Each row is a point. Each copy is the shape, with its points in the same order, turned, moved and blurred by noise. Is it also mirrored, or only turned?

Shape (9 x 3)
[[-12.3  -0.2  -3.1]
 [  3.0  -3.0   0.7]
 [  3.8  -2.0   1.9]
 [  2.4  -3.3  -1.1]
 [  0.5  -1.3  -4.1]
 [ -0.6  -3.2   0.4]
 [  3.4   9.7   2.5]
 [ -0.6   0.7   3.1]
 [  2.1  -0.6   1.2]]
Copy 1 (9 x 3)
[[ 5.9 -8.2 -7.4]
 [ 1.7  0.9  5.2]
 [ 0.2  2.7  5.5]
 [ 1.8 -1.0  5.7]
 [ 0.0 -4.4  4.5]
 [ 2.8  0.0  3.0]
 [-9.1  2.6 -0.8]
 [ 0.9  1.6  0.4]
 [-0.1  1.4  3.0]]
Copy 1 is: mirrored
Copy 2 (9 x 3)
[[-1.7 12.3  4.4]
 [ 2.6 -0.6 -3.5]
 [ 2.9 -1.5 -3.0]
 [ 1.5  1.4 -5.4]
 [-2.0  2.4 -3.7]
 [ 2.7  3.2 -2.5]
 [-4.8 -6.3  4.2]
 [ 2.2  0.6  1.5]
 [ 1.3 -0.3 -2.1]]
Copy 2 is: mirrored
Copy 3 (9 x 3)
[[ 3.5 10.5  4.9]
 [-5.7 -2.0  0.6]
 [-5.4 -2.8  1.8]
 [-5.3 -0.4 -0.8]
 [-2.2  0.9 -2.4]
 [-4.5  1.2  2.1]
 [ 4.1 -8.7  4.5]
 [-2.1 -1.2  4.8]
 [-3.4 -1.9  1.6]]
Copy 3 is: only turned

Shape (9 x 6)
[[ 7.0  1.1 -2.4  5.0 -3.7 -2.2]
 [-2.1 -3.1 -3.2  5.6  0.1 -2.7]
 [-3.0 -4.1  0.2 -4.3  3.3  1.9]
 [ 4.0  1.2  1.4  0.7  0.2 -2.4]
 [-1.2 -3.2  5.7  4.1  2.8 -4.9]
 [ 1.3  1.8  0.3  7.0 -4.9  4.8]
 [-3.5 -4.6  6.1  4.6  3.1  2.2]
 [-3.9  3.3 -0.1 -2.1 -6.8  2.0]
 [-1.5 -6.1  3.7 -5.1 -7.4  2.8]]
Copy 1 (9 x 6)
[[-4.0 -4.8 -0.3 -2.8  3.4 -7.2]
 [-3.5 -7.9  1.0  0.4 -0.5  1.9]
 [ 5.1 -0.6  4.1  2.5  0.1  4.9]
 [-1.0 -0.5  3.0 -3.4  0.6 -2.7]
 [-1.8 -4.5  7.6 -2.2 -5.8  0.2]
 [ 0.5 -5.0 -5.2  0.9 -2.7 -6.3]
 [ 4.5 -5.1  4.2  0.2 -7.8  0.8]
 [-1.1  3.2 -2.9  6.4 -1.1 -1.0]
 [ 3.7  0.3  5.2 10.2 -0.2 -3.3]]
Copy 1 is: mirrored
Copy 2 (9 x 6)
[[ 3.3  0.7 -7.5 -4.6  2.6 -0.4]
 [-3.1 -5.0 -3.9 -0.3  2.8  2.7]
 [-3.1  1.2  2.1  5.8 -1.3  0.1]
 [ 0.8  4.7 -4.4 -1.6  0.5  2.4]
 [-1.8  1.3 -0.9  1.3  3.8  8.9]
 [ 6.0 -4.6 -4.4 -3.4 -3.5  1.4]
 [ 1.5 -2.5  1.8  4.8  0.5  8.1]
 [-1.0 -0.4  1.8 -5.7 -6.7 -0.5]
 [ 2.4  0.9  8.8 -1.5 -0.2 -2.3]]
Copy 2 is: mirrored
Copy 3 (9 x 6)
[[-3.0  2.0  5.4 -6.3 -1.0 -6.4]
 [-2.6  2.8 -3.9 -1.7 -2.0 -7.3]
 [ 3.7 -2.2 -6.0 -1.8 -1.0  1.5]
 [ 1.9  0.2  3.8 -2.6 -2.5 -3.1]
 [ 1.3 -0.9 -1.0  2.2 -8.4 -5.3]
 [-8.4  3.7  2.8 -2.1 -1.6 -0.2]
 [-2.7 -2.7 -4.0  3.4 -6.9 -0.4]
 [-0.2  8.2 -1.0 -4.3 -2.2  4.4]
 [ 0.2  0.5 -4.1 -9.0 -7.2  5.6]]
Copy 3 is: mirrored
